Each row of a before or after table is a point. The points were changed in one or more steps. Then noise was added and the rows were shuffled. The steps act on columns, c1 being the first. Write out the steps. A step turns or swaps two columns, mirrors them in a line or flattens them onto one, adds a multiple of one to another, or multiplies or shifts one. Angles are multiples of 10 degrees, from the lower column toward the higher: turns from -170 to 170, lines from 10 to 170 but not 90. Use the fewest steps. Two steps may share a column if one is a turn and the other turns, adds or multiplies; they go together, in the order done. Otherwise the lowest column goes first.

Before (12 x 3)
36,20,-63
-46,-32,81
43,50,-52
-11,46,-2
51,3,-4
65,16,-41
51,-16,24
-9,-85,46
20,-49,63
-28,-57,25
-4,-14,-4
-11,47,11
After (12 x 3)
-7,-66,25
72,6,-5
54,38,-62
8,48,-2
42,-67,63
16,-14,-3
12,-99,46
64,65,-53
9,45,9
84,28,-41
-26,-58,81
70,-23,24
Steps: shift c1 by 20; add -0.3 times c3 to c2

Before (11 x 6)
27,16,20,1,11,-36
31,32,8,-27,19,-8
24,52,10,33,0,87
-40,54,3,-38,9,-19
36,59,56,-33,2,-15
33,38,30,-40,120,-19
25,5,39,-31,74,43
-2,51,27,87,-35,-23
-3,43,18,-15,-20,-10
31,4,20,-22,-32,-15
34,49,3,-1,-25,-5
After (11 x 6)
-5,-62,63,0,-26,-2
31,-25,-3,8,-38,-2
23,-61,88,43,49,70
29,-39,-12,-67,36,51
-5,-69,71,75,36,-50
33,-48,80,18,-17,-4
-40,-55,93,-34,-28,-2
29,-36,20,-16,-6,-31
34,-108,79,-27,-26,2
34,-43,50,-34,-9,1
34,-62,51,-119,44,2
Steps: multiply c2 by 2; turn c2 and c3 by 120 degrees; turn c4 and c6 by -20 degrees; turn c4 and c5 by 50 degrees

Before (10 x 9)
-46,63,4,21,-28,1,1,17,-57
38,42,4,17,24,39,-19,-23,-8
7,-65,-45,56,-40,37,47,42,3
-29,-5,8,-45,-33,8,6,-41,-83
11,-32,53,1,40,50,28,-15,97
8,-56,0,98,34,8,30,27,-1
-15,51,5,-20,-20,-34,-75,-4,-43
14,-42,12,-69,99,74,9,41,4
30,73,-25,6,32,-63,3,20,-39
56,-54,26,32,12,31,45,77,-26
After (10 x 9)
-46,70,6,29,-1,-7,4,-62,4
61,-60,59,8,-40,31,39,-41,-48
28,65,-2,-20,-20,-49,7,-47,-14
16,-45,33,-120,10,74,13,-5,-14
6,-67,19,25,-102,12,32,-4,-25
-25,0,-12,5,52,-1,0,-65,70
-15,45,7,5,26,-27,-83,-35,22
7,-56,-12,73,-35,34,37,-10,-59
15,-28,48,-31,-27,49,23,115,-2
37,51,-1,-9,-19,38,-18,3,28
Steps: turn c3 and c8 by -30 degrees; turn c8 and c9 by -110 degrees; mirror c4 and c5 in the line at 150 degrees

Before (10 x 11)
-26,-48,14,-88,32,21,-10,-22,1,53,27
-27,-51,-20,-27,40,29,-67,29,-51,-8,31
18,10,9,0,-62,20,-34,16,36,18,3
-19,-5,7,-22,-10,1,-11,-20,-47,-24,-3
35,9,-40,-10,-26,9,-16,-14,-8,24,-83
-19,-1,38,-17,44,4,-50,30,58,5,-20
25,-19,-13,24,2,44,-48,-41,3,-17,-15
-5,-31,32,-21,-8,30,11,8,2,12,-1
21,-18,41,-53,-15,18,-18,9,-55,14,43
-12,-2,14,-12,-14,21,-1,-19,-41,50,-8
After (10 x 11)
29,-16,-14,-12,0,54,-49,13,-29,12,4
8,12,1,38,-57,1,-29,-29,-17,20,16
2,0,12,-26,-13,29,-5,-47,40,-12,-14
-7,-19,48,-7,-12,2,-16,-16,99,13,54
-45,-51,-18,-26,30,2,-68,-7,62,40,13
-9,0,41,69,43,-29,-56,-7,-9,19,-30
86,7,-42,-1,-32,15,-23,-21,21,-10,-59
-13,-4,11,-24,-13,22,-13,30,54,-1,-15
-6,-30,27,18,-6,17,9,-19,26,21,-7
-39,-51,20,74,31,36,-9,-45,126,-19,3
Steps: turn c1 and c11 by 40 degrees; multiply c11 by 1.3; multiply c4 by 1.6; turn c4 and c9 by -120 degrees; turn c6 and c8 by 50 degrees; turn c8 and c10 by 110 degrees
